Each point is reached from the start by the listed moves, each made 0, 1 or 2 times, or once backwards (-1), plus a little noise. Is the number of moves made odd or even? Then give how often each move was made.

Moves:
(1): [-0.17,  0.41,  1.91]
(2): [-3.83,  0.87, -1.07]
(3): [-1.83, -1.31,  0.20]
Start: [-1.25, -0.53, -0.42]
Points:
[-4.96,  0.33, -1.53] -> odd (0, 1, 0)
[-3.41, -1.12,  3.60] -> odd (2, 0, 1)
[-1.37, -0.10,  1.64] -> odd (1, 0, 0)
[-2.93, -1.74, -0.15] -> odd (0, 0, 1)
[ 2.26, -0.50,  4.39] -> odd (2, -1, 0)

Moves:
(1): [ 1.21, -1.62, -0.01, -0.67, -0.57, -0.17,  1.87, -0.59]
(2): [ 0.98,  0.48,  0.62, -0.91,  0.05,  0.57,  0.85,  0.64]
(3): [-0.08,  1.01, -0.24,  0.21,  1.03,  1.25,  0.38, -2.38]
(4): [ 1.76,  0.53, -0.03,  1.50,  1.13,  0.60,  0.35,  0.14]
(5): [-0.40, -0.36, -0.13, -0.72,  1.61,  0.07, -0.06,  0.50]
(6): [ 1.52, -0.42, -0.95, -0.24, -0.53,  0.57, -0.86,  0.25]
(7): [-0.02,  0.04,  0.43,  0.38, -0.09,  1.75, -0.06,  0.17]
(8): [ 0.82, -0.58,  1.15, -0.20,  0.01,  0.55, -1.64,  0.21]
Start: [ 0.18, -0.75, -1.34,  0.39,  0.58,  0.35,  0.52,  0.34]
Points:
[ 5.76, -0.92, -2.20,  2.99,  3.98,  1.71, -6.49,  1.81] -> even (-1, -1, 0, 2, 1, 2, -1, 2)
[ 6.00, -4.61,  0.56, -0.12,  0.68, -0.12,  1.40, -0.49] -> even (2, 0, 0, 1, 0, 0, -1, 2)
[-0.76, -2.04, -2.33, -0.85, -2.75, -1.05,  3.68, -1.15] -> even (1, 0, 0, -1, -1, 0, 0, -1)
[ 4.67, -2.18, -1.73, -2.61,  1.49,  5.95,  6.93, -1.12] -> even (2, 2, 1, 0, 1, 1, 2, -1)
[ 6.14, -0.56,  1.19, -1.32,  5.49,  6.91, -1.45,  1.26] -> even (0, 2, 1, 1, 2, 1, 1, 2)

Moves:
(1): [-0.50,  1.62, -0.60,  0.49, -0.99,  1.02, -1.13,  0.51,  1.37, -0.23,
 -0.43, -0.40, -0.13, -0.38, -0.69,  1.32,  0.99]
(2): [ 0.76,  0.30, -0.17, -1.00,  0.68,  0.36, -0.21, -0.07,  0.01, -0.25,
 -0.31, -0.12, -0.56, -0.67,  0.25, -1.52, -0.14]
(3): [ 1.82,  0.21,  1.37, -0.66,  0.80, -0.47, -0.15,  0.11, -0.51, -0.22,
  0.22, -1.23,  0.50, -0.84,  0.64, -0.29, -0.25]
(4): [-0.38,  0.65, -0.04,  0.70,  0.63, -0.44, -1.00,  0.70, -0.09,  0.64,
 -0.10, -0.86, -0.15, -0.43,  0.05, -1.08, -1.57]
(5): [-0.41, -1.24, -1.04,  1.21,  0.20,  0.71,  1.00, -1.07, -0.49, -0.09,
 -0.55, -0.24, -0.04, -0.09, -0.22, -0.35,  0.07]
(6): [-0.50, -0.25,  0.33,  0.44, -0.25,  0.75,  0.54,  0.35, -1.14, -0.75,
  0.45,  0.11, -0.57, -0.22,  0.80,  0.31, -0.22]
(7): [-1.06,  0.65,  0.51,  0.40, -1.05,  0.76,  1.47, -0.05,  0.44,  0.41,
 -1.22, -0.21,  0.11, -0.01, -1.22, -0.46,  0.52]
(8): [-0.17, -0.16, -0.09,  0.28,  0.41, -0.38, -1.69,  0.82, -1.15, -0.35,
 -0.35, -0.53,  0.55, -0.74, -0.40,  0.28,  0.66]
(9): [ 0.01, -0.26,  1.45, -1.20,  0.37, -0.26, -0.87, -0.09,  0.31,  0.25,
  0.08, -0.88, -1.48,  1.19, -0.07, -1.00, -1.52]
(10): [ 0.11, -1.14,  1.34,  0.64,  0.42,  1.61,  1.02,  1.40,  0.46,  0.19,
  0.85,  0.12,  0.55,  0.20,  0.70,  0.24,  0.15]
(11): [-0.69,  1.15, -0.09, -0.43,  0.46,  0.29, -0.46,  0.89,  0.43, -0.79,
 -0.78, -0.33,  0.90,  0.30,  0.44,  0.32,  0.13]
(12): [-0.50, -0.36,  0.63,  0.97,  0.63,  0.01, -0.58, -0.02,  0.69, -1.22,
  1.31,  0.26,  1.10, -0.20, -0.17, -1.24,  0.64]
(13): [-0.10, -1.05, -0.21,  0.13, -2.90, -0.71,  0.08, -0.43, -0.76,  0.32,
 -1.40, -0.59,  0.72, -0.27,  0.48, -0.51,  1.17]
(14): [ 0.18,  0.90,  0.27,  0.01,  0.22,  0.56, -0.15, -0.73,  0.16,  0.80,
 -0.31,  0.56,  0.14, -0.58,  0.56,  0.64,  0.26]
Start: [ 0.53,  0.68,  0.68,  0.00, -2.41, -0.80,  0.07,  0.06, -1.22, -0.54,
 -0.15,  0.51, -0.06, -0.65, -1.49,  0.50,  0.12]
Points:
[ 2.32, -3.84,  4.95,  5.52, -3.49,  0.13, -1.97,  4.68, -2.59, -3.81,
  3.51, -2.48,  6.74, -4.81, -1.29,  0.94,  6.15] -> even (1, -1, 2, 0, 0, 0, 0, 2, -1, 2, -1, 2, 1, -1)
[-2.57, -0.43,  2.44,  2.52, -4.75,  6.42,  9.49,  1.08, -2.09,  0.92,
 -0.46,  5.33,  1.50,  0.43,  2.33,  6.35,  2.38] -> odd (-1, -1, -1, -1, 0, 2, 1, -1, -1, 2, 1, -1, 0, 2)
[-4.00,  1.74,  2.41,  2.83, -1.00,  4.38,  4.77,  1.69,  1.54,  2.38,
 -3.98,  1.23,  3.42,  0.13, -1.52, -0.96,  0.42] -> odd (-1, 0, -1, 1, 1, -1, 2, 0, 0, 2, 2, 0, 0, 2)
[-0.60,  0.67,  0.98,  0.39, -7.07,  2.77,  1.62,  0.33,  3.73,  0.24,
 -3.38, -2.25, -1.09,  0.39, -3.90, -1.55,  1.67] -> odd (2, 1, 0, 0, 1, -1, 1, -1, 1, 1, 0, 0, 1, -1)
[ 3.21,  2.76,  2.60, -1.64, -3.81, -2.50, -8.28,  4.39, -1.47, -5.60,
  0.11, -3.84,  4.56, -3.41, -0.61,  2.92,  5.69] -> odd (2, 0, 2, -1, -1, 0, -1, 2, 0, 0, 1, 1, 1, -1)
[-0.40, -1.10,  3.06, -1.09, -6.01, -2.22, -3.35,  1.83, -5.30,  3.80,
 -3.89, -0.58,  0.12, -1.60,  0.85, -0.02, -0.15] -> odd (-1, 0, -1, 1, -1, 0, 0, 2, 1, 1, 0, -1, 2, 2)
